Each row of a before or after table is a point. The points were changed in one or more steps. Then noise was added and the rows were shuffled. The steps act on how far a point lies along the listed directions, d1 being the first. What was done? A step turns or swaps two directions, mirrors them in a line or flattens them onto one, adds a multiple of one to another, or multiplies one. Angles are multiples of 10 degrees, from the lower direction toward the higher: turns from -170 to 170, lines from 10 to 170 but not 90. Use the fewest steps. Two steps may share a direction if one is a turn and the other turns, adds or multiplies; they go together, in the order done. Otherwise the lowest direction goes first.

Directions:
(1): [ -2.4 -20.9]
(2): [-20.9   2.4]
Before (10 x 2):
[[ 0.1 -5.9]
 [ 4.3 -0.2]
 [ 4.0 -2.9]
 [-0.7  5.5]
 [ 6.8  4.8]
 [-2.3  6.0]
 [-2.0  0.6]
 [-0.6  1.2]
 [-6.1  6.4]
 [-6.6  1.9]]
After (10 x 2):
[[-1.6 -4.2]
 [ 0.8  7.0]
 [-7.6 -4.6]
 [-3.6  8.2]
 [-4.7  4.7]
 [ 0.8  1.5]
 [-0.7  1.3]
 [ 5.6 -3.2]
 [ 1.0 -4.7]
 [-5.0  2.6]]
Steps: mirror d1 and d2 in the line at 140 degrees

Directions:
(1): [  9.0  12.5  21.4  11.9  -4.5  24.4  -7.5 -16.1]
(2): [  3.5  34.3  -7.7   3.9  -0.9 -16.2 -15.0   4.2]
(3): [ -3.9   1.9 -17.5   0.7   2.2  -5.6   8.4 -36.6]
(4): [-15.0   8.2 -19.7 -15.9  -1.6  27.5  -6.9   5.3]
Before (13 x 8):
[[  3.3  -8.2  10.1   3.9  -0.8   2.5   3.2  -2.3]
 [  0.4   0.7  -3.8  -0.1   0.0  -4.5  -0.5   8.3]
 [  2.1  -6.0   4.9  -2.7  -0.2  12.7  -2.0   1.6]
 [ -0.3   2.6   0.4   1.5   1.7   2.1   2.0  -8.3]
 [ -3.4 -10.2  -6.9  -4.0   4.1  -0.4   7.7  -2.8]
 [ -2.5   0.9  -2.8   0.8  -1.2  -0.8  -1.7  -8.6]
 [ -3.1  -2.5  -2.7  -1.8  -0.6  -4.1   3.0   3.0]
 [ -1.2   3.1  -0.4  -1.5  -1.7   4.6  -1.4   9.3]
 [  3.4   4.4   5.5   8.6  -2.1  -1.6  -2.5  -0.9]
 [ -1.8   8.3  -2.8  -3.0   0.0   2.5  -2.0   4.1]
 [ -1.0   4.3  -5.6   1.2  -0.3   0.5   1.2  -2.0]
 [ -4.9  -8.9   0.4  -8.0  -1.2   3.0  -0.2   7.1]
 [  3.2  -0.9   5.0   4.1   2.1   0.8  -0.2  -6.5]]
After (13 x 8):
[[ -2.8  -9.6  -0.2  -3.9  -1.1   0.0   3.9 -10.8]
 [ -1.0   1.5   1.4   1.9  -1.7   1.4   2.3  -6.8]
 [ -0.1   3.4  -6.5   1.4  -0.2   0.2   0.5  -6.9]
 [  4.3  -5.0   8.5   4.7   2.1   7.1   4.1  -8.1]
 [  3.0  -6.7   5.0   2.8   0.3 -10.4   3.4   3.0]
 [ -4.2  -1.8  -8.6  -3.1  -0.2   0.4   3.8  -1.3]
 [ -4.2   3.2  -5.8  -5.2   0.4   5.1   0.9   0.8]
 [ -0.2   3.4  -0.8   1.3  -1.3   6.2  -0.1   2.5]
 [  0.7 -13.3  -1.8  -4.5   2.1  -2.2   3.8   3.2]
 [ -0.6   3.8  -3.2   3.2  -1.2  -7.4  -2.8   7.7]
 [ -0.8   0.7   5.5   1.3  -2.3   4.3  -5.4   3.7]
 [  0.5   1.1   5.9   0.6   1.3   2.3  -0.9   6.7]
 [  2.7  -0.7   4.1   1.4   2.4  -4.4  -2.1   6.3]]
Steps: turn d1 and d3 by -130 degrees; turn d2 and d4 by 40 degrees

Directions:
(1): [ 16.3  20.5 -10.1  23.6  -0.9  -5.6 -18.6 -17.7  19.9  -5.9   9.6  10.1]
(2): [ -1.7   3.9 -25.0  -1.3  21.8  15.7  19.0  11.4   8.3  12.1  23.1   7.3]
(3): [  4.5 -17.5   7.9  17.5 -10.7 -20.0  14.4   6.4  -9.7 -12.7  30.4   3.9]
(4): [ 16.4  -2.0  17.0  -5.2 -21.5  36.5   3.1  -7.8   2.1   3.2  13.5   2.0]
Before (14 x 12):
[[ -1.7   1.3   0.5  -2.7   1.4  -7.1  -5.6  -1.1  -2.3   0.9  -9.4  -3.0]
 [ -0.6  -5.2  -2.5  -5.6   2.0  11.4  10.4   6.5  -2.7   8.1   9.7   1.3]
 [ -3.8   2.4   1.1  -3.1   1.7   0.6  -5.8   0.0  -1.2   1.5 -13.4   0.8]
 [ -0.2   5.2  -4.2  -1.0   5.3   4.6  -1.2  -1.8   2.3   5.8  -2.2   0.8]
 [  3.4   6.9  -2.9   3.0   0.4   3.5  -2.5  -1.6   5.4   1.5   2.1   1.7]
 [ -7.7   2.5  -0.9  -3.5   6.1  -4.4  -1.7   2.9   0.8   2.7  -6.9  -0.3]
 [  5.4   2.5  -4.6  -4.2   0.1   7.2  -0.9  -2.7   2.9   2.8  -7.3   1.4]
 [ -6.3   1.6  -5.7   0.2   8.6 -10.1  -2.1   4.1  -2.5   0.9  -6.7  -2.4]
 [  4.1   5.4   3.7   4.6  -4.8  -5.2  -6.8  -8.5   1.6  -3.1  -4.2   0.1]
 [ -2.3  -0.4   1.9   1.7   0.3  -2.8   1.2  -0.2  -0.7   1.9  -0.6   0.6]
 [  3.7   6.9  -3.7   6.7   4.3  -1.3  -2.7  -4.5   5.2   3.2   6.4   4.3]
 [  1.0   8.3 -10.7   2.1   7.8  -2.6   1.3  -2.2   5.9   4.2   1.4   3.9]
 [ -5.7   5.6 -11.6  -4.1  10.8  -5.9  -1.4   4.2   1.8  -0.7  -6.4  -2.0]
 [ -4.8   0.1  -8.9   1.8   6.1  -9.3   5.1   6.1   2.1   1.6   4.5   0.2]]
After (14 x 12):
[[ -4.2   9.4 -10.9  -8.6  10.0   2.6  -4.0   2.1   4.1   2.4 -10.7  -2.3]
 [ -1.3   1.3   4.0  -2.7  -1.3   4.4  -4.1  -1.3  -1.2   1.4  -9.9   1.1]
 [ -2.3   0.5   1.7   1.2   0.7  -2.8   1.2  -0.1  -1.0   1.8  -1.4   0.8]
 [ -0.5   0.9   2.5  -3.1  -0.6  -4.2  -4.6  -2.1  -1.8   0.9  -8.2  -3.3]
 [  1.3  10.9 -10.6  -1.8   7.9   3.7  -1.2  -3.6   7.4   6.4  -2.8   3.6]
 [  4.6   3.3   4.4   6.6  -6.2  -6.9  -4.7  -7.7   1.0  -4.4  -0.6   0.5]
 [  4.0   6.5  -2.5   2.9  -0.1   5.3  -2.6  -1.6   5.3   1.8   2.1   1.7]
 [  3.6   8.1  -3.9   5.2   5.3   0.1  -3.5  -5.2   6.3   3.9   4.4   4.1]
 [ -6.7   3.9   0.0  -5.6   5.0   0.7  -2.3   1.3   1.9   4.4  -8.4  -0.5]
 [  0.9   5.2  -3.2  -2.4   3.4   8.5  -1.1  -3.1   2.8   6.8  -2.3   1.0]
 [ -5.8   3.8 -11.0  -2.4   9.2  -4.7   1.3   5.1   3.8   5.3  -3.2  -1.1]
 [ -5.7   3.9  -5.7  -3.1   8.2  -3.9  -4.2   2.4  -0.7   3.8 -10.5  -2.9]
 [ -2.1  -3.2  -3.9  -6.5   4.1  11.0   8.9   6.5  -1.9   8.9   7.2   0.8]
 [  7.2   1.7  -2.3  -3.6  -3.0   9.8   0.5  -3.7   2.9   2.4  -4.4   1.8]]
Steps: turn d3 and d4 by -30 degrees; add -0.5 times d2 to d3

Directions:
(1): [  6.3   6.7   9.3  -6.8  12.9 -14.1 -19.8  -1.5 -22.7   1.1  20.4 -21.7
  -8.0 -21.7 -26.1   8.4  14.4 -11.6  -9.9  17.7]
(2): [ 19.2  13.5   5.1  -9.1   8.8  -5.2  16.6  22.7   7.6  -1.3 -14.1   2.6
  14.2   4.4 -31.2 -22.6 -13.9 -23.4  -7.1 -10.5]
(3): [-23.2  13.8  -8.1  -9.9  31.5  24.6  17.9   1.9 -11.0  16.9  10.5  -0.1
   0.9  -1.3  -9.6  19.1 -13.0   1.6  19.7  -9.0]
(4): [  7.3   7.7 -20.9 -11.8   8.6 -13.0  19.6  -0.5  11.5  25.6   8.9 -12.8
  -1.9  18.2   7.2 -19.7  23.1  11.4   2.9  25.1]
(5): [ -8.8  29.4   8.3  -2.2 -20.9  10.4  18.7  -8.4 -14.7 -15.4  16.7   3.0
   1.4 -17.7  -2.1 -27.4   9.0  20.9  -4.3 -10.0]
Before (12 x 20):
[[ -1.8   3.6  -3.1  -5.0   5.8   4.3   9.0   1.9   0.4   3.5   2.2   2.6
    0.5   1.6  -3.5  -1.5  -2.8   0.1   3.2  -4.2]
 [ -4.9   1.0   2.8   3.6  -1.5   4.3   3.9   0.6  -4.6  -2.9   0.4   7.1
    1.4  -2.9  -3.9   1.1  -6.3  -1.0   2.2  -8.3]
 [  5.5 -11.8  -4.1   0.1  14.9  -4.9  -5.3   4.7   8.1  10.0 -11.8  -1.8
    0.1  11.4  -4.3  11.2  -4.2 -11.1   3.2   2.5]
 [  5.9  -5.2  -4.5  -1.3  10.0  -6.6  -2.3   6.6   0.3   8.0  -0.7  -8.2
   -0.2   6.6  -8.1   4.5  -2.6  -9.6   0.8   6.8]
 [  6.8  -1.7  -3.1  -2.9   3.9  -2.3   3.3   3.1   1.2   4.3  -2.0  -2.1
    0.8   6.5  -0.8  -4.3   1.0  -1.0   3.0   6.7]
 [ -0.5  -1.7   1.3   3.6  -1.2   4.3   1.3   1.1   3.1  -6.2  -7.2   4.4
    7.7  -0.6  -1.0  -2.0  -5.8  -5.7   0.4  -8.1]
 [ -1.7  -0.9  -4.7  -1.4   0.9   0.0   2.8  -0.1   3.9   6.0   1.7   0.7
   -3.8   3.8   6.2  -4.5   2.4   6.3   3.2   2.7]
 [ -0.1  -4.6  -3.6   1.8  11.0  -1.4  -0.8   4.9   6.7   5.9  -5.4   2.8
    2.4   7.1   1.2   8.5 -11.4  -9.4   2.2   0.6]
 [ -4.9  -1.3  -5.2   0.3  -1.8   0.5  -0.8  -4.3   2.1   0.7   2.9   1.5
   -1.4   5.5  14.1   2.1   5.4  10.8   2.8   5.4]
 [ -5.5  -3.4  -6.4  -1.7  -1.3  -0.3   0.3  -4.9  -0.3   1.4   1.8  -2.8
   -0.7   3.4   9.1  -1.6   4.5   5.8   1.9   5.3]
 [  1.7   4.9  -4.9  -1.2   7.1   0.8   6.3   3.6   5.7   4.6  -7.4   0.4
    1.5   4.4  -0.1  -2.1  -0.9  -1.7   1.8   0.2]
 [ -1.1   0.9  -2.0   1.7  -4.1   2.1   0.8  -4.5   2.6   1.1  -1.2   1.2
   -1.0   4.6   6.6  -2.3  -1.9   3.4   1.6  -3.2]]
After (12 x 20):
[[ -6.3  -4.1   0.9   3.8  -5.2   2.5  -6.3  -5.1  -1.0  -7.6  -0.7   5.1
   -0.6   0.8  12.9   6.5  -0.7   7.8   1.1  -1.4]
 [ -5.8  -6.6   0.3   1.6  -5.1   1.4  -6.6  -4.4  -3.0  -6.2  -1.7   0.9
   -0.4  -1.4   7.4   3.0  -0.8   3.0   0.2  -2.0]
 [  6.2  -4.7   4.4   2.4  -1.0   1.4  -3.7   3.0  -2.1  -4.7  -5.4   2.4
    1.0   0.4  -2.8   1.3  -5.7  -4.9   1.3  -1.4]
 [ -0.5  -4.5  -4.1   2.6  11.0  -1.5  -0.2   4.6   6.7   6.6  -4.8   3.2
    2.8   7.5   1.7   8.6 -11.1  -8.8   2.2   0.7]
 [ -0.6   1.8  -5.6  -1.4   3.4   0.7   9.0   1.5   5.9   4.1  -3.4   0.3
    6.9   5.5   1.0  -7.3   1.1  -1.6   3.0  -0.1]
 [  0.8   1.7   1.0   2.2   2.4   2.6   0.1   3.3   3.3  -3.1 -10.5   3.8
    1.8  -1.1  -2.0   3.0  -6.6  -4.8  -0.2  -6.2]
 [  5.5 -13.0  -1.1   1.8  13.2  -4.2  -8.0   5.0   7.0   7.4 -12.2  -0.8
    0.5   9.4  -4.8  12.8  -6.2 -11.6   2.4  -0.1]
 [ -4.3   4.3  -4.3  -0.7   2.9   1.6  11.2   0.8  -2.0   6.1   3.8   2.7
    0.4   2.2  -3.0  -3.5   0.2   2.5   4.7  -0.9]
 [ -2.1   2.4   0.6  -2.7   2.9   5.5   4.9   2.1  -1.1  -1.3   0.5   4.8
    1.3  -1.7  -4.7   1.1  -6.7  -1.3   2.4  -9.0]
 [  5.2  -8.2   1.3   2.5   6.6  -4.2  -8.0   6.1  -1.7   0.7  -3.1  -5.9
   -0.1   0.8  -9.2   9.4  -7.5 -12.5  -0.1   0.5]
 [ -3.1  -5.4   3.1   4.0  -3.8   4.1  -5.3   0.0   1.3  -3.9  -1.8   5.4
   -3.5  -2.6   4.3   1.4  -5.0   2.4   0.9  -5.7]
 [ -0.9   1.0  -1.1   2.0  -4.2   2.7   0.1  -4.7   2.3  -0.6  -1.7   1.7
   -1.1   3.1   7.0  -1.3  -3.5   2.3   2.0  -3.9]]
Steps: mirror d3 and d4 in the line at 170 degrees
